Each row of a before or after table is a point. One or more steps were done to the points. Then noise was added and the rows were shuffled. The steps act on columns, c1 being the first. What was done? A step turns or swaps two columns, mirrors them in a line or flattens them onto one, adds a multiple of one to another, or multiplies or shifts one. Angles are multiples of 10 degrees, from the lower column toward the higher: turns from -170 to 170, lines from 10 to 170 but not 90. Use the fewest steps. Two steps may share a column if one is a turn and the other turns, adds or multiplies; they go together, in the order done. Otherwise the lowest column goes first.

Before, 9 rows:
[[ 4.7  4.1  2.3]
 [-2.1  1.8 -2.3]
 [ 5.5 -1.6 -5.3]
 [-2.8  4.6 -2.7]
 [ 2.3  2.0 -0.2]
 [-6.7  0.9 -1.8]
 [ 3.5 -8.1  6.4]
 [-5.2  1.9  7.3]
 [ 0.7  3.4  4.5]]
After:
[[ -2.2   4.0  -2.1]
 [  2.5   2.3  -0.5]
 [ -4.9  -5.1   7.5]
 [ -2.7   7.3  -2.8]
 [  4.7   1.7   2.5]
 [  0.7  -1.1   4.4]
 [ -6.7   2.7  -1.6]
 [  5.6   3.6  -5.3]
 [  3.1 -14.1   6.5]]
Steps: add -1 times c3 to c2

Before (11 x 9):
[[ 3.1  1.7 -6.8  3.6  0.9  2.2  0.3 -2.9 -6.6]
 [-8.4  1.5  3.8  0.8 -4.0 -4.9 -6.4 -0.9  1.5]
 [-4.9 -2.7  1.2  0.5  0.6  5.0  0.9  2.1  7.5]
 [10.2  1.3 -8.0 -1.5 -1.2  5.4  4.6 -3.4 -3.6]
 [-1.4 -0.9  3.9 -0.1 -4.8 -6.5 -4.8 -1.9  4.5]
 [-7.4 -3.0  5.0  4.4 -8.3  0.2  2.2 -4.8  3.2]
 [-8.5 -2.2  1.0  0.4 -6.1  2.1 -7.4 -6.2  4.8]
 [-2.6 -2.8 -4.3 -5.7  1.6 -0.3  1.8 -2.6 -1.6]
 [ 0.5  5.3 -8.9  1.1 -2.8  0.2  3.4 -4.6  0.5]
 [-4.9 -4.5 -4.6 -1.0 -5.8 -5.4 -5.8  3.5  0.7]
 [ 6.9 -2.9 -6.7  4.6  2.3 -4.1  2.1 -5.7  0.6]]
After (11 x 9):
[[-7.6 -3.2  5.0  4.3 -8.3 -0.6  2.0 -4.7  3.0]
 [-5.1 -2.5 -4.7 -0.9 -5.7 -6.6 -5.9  3.5  0.8]
 [ 3.0  1.0 -6.7  3.7  0.8  2.5  0.1 -2.9 -6.7]
 [ 0.6  5.0 -8.9  1.1 -2.9  2.1  3.3 -4.5  0.7]
 [-2.6 -2.4 -4.2 -5.7  1.8 -1.2  2.0 -2.6 -1.7]
 [-8.5 -2.9  1.0  0.3 -6.0  1.4 -7.5 -6.3  4.7]
 [ 6.7 -1.3 -6.5  4.7  2.4 -4.9  2.1 -5.6  0.5]
 [-5.1 -4.4  1.2  0.6  0.7  3.6  1.1  2.1  7.6]
 [-1.5  1.3  3.7 -0.2 -5.0 -6.1 -4.7 -1.6  4.3]
 [-8.3  3.0  3.9  0.7 -4.0 -4.0 -6.3 -0.8  1.6]
 [10.2 -0.6 -8.3 -1.6 -1.4  5.9  4.7 -3.4 -3.8]]
Steps: turn c2 and c6 by 20 degrees
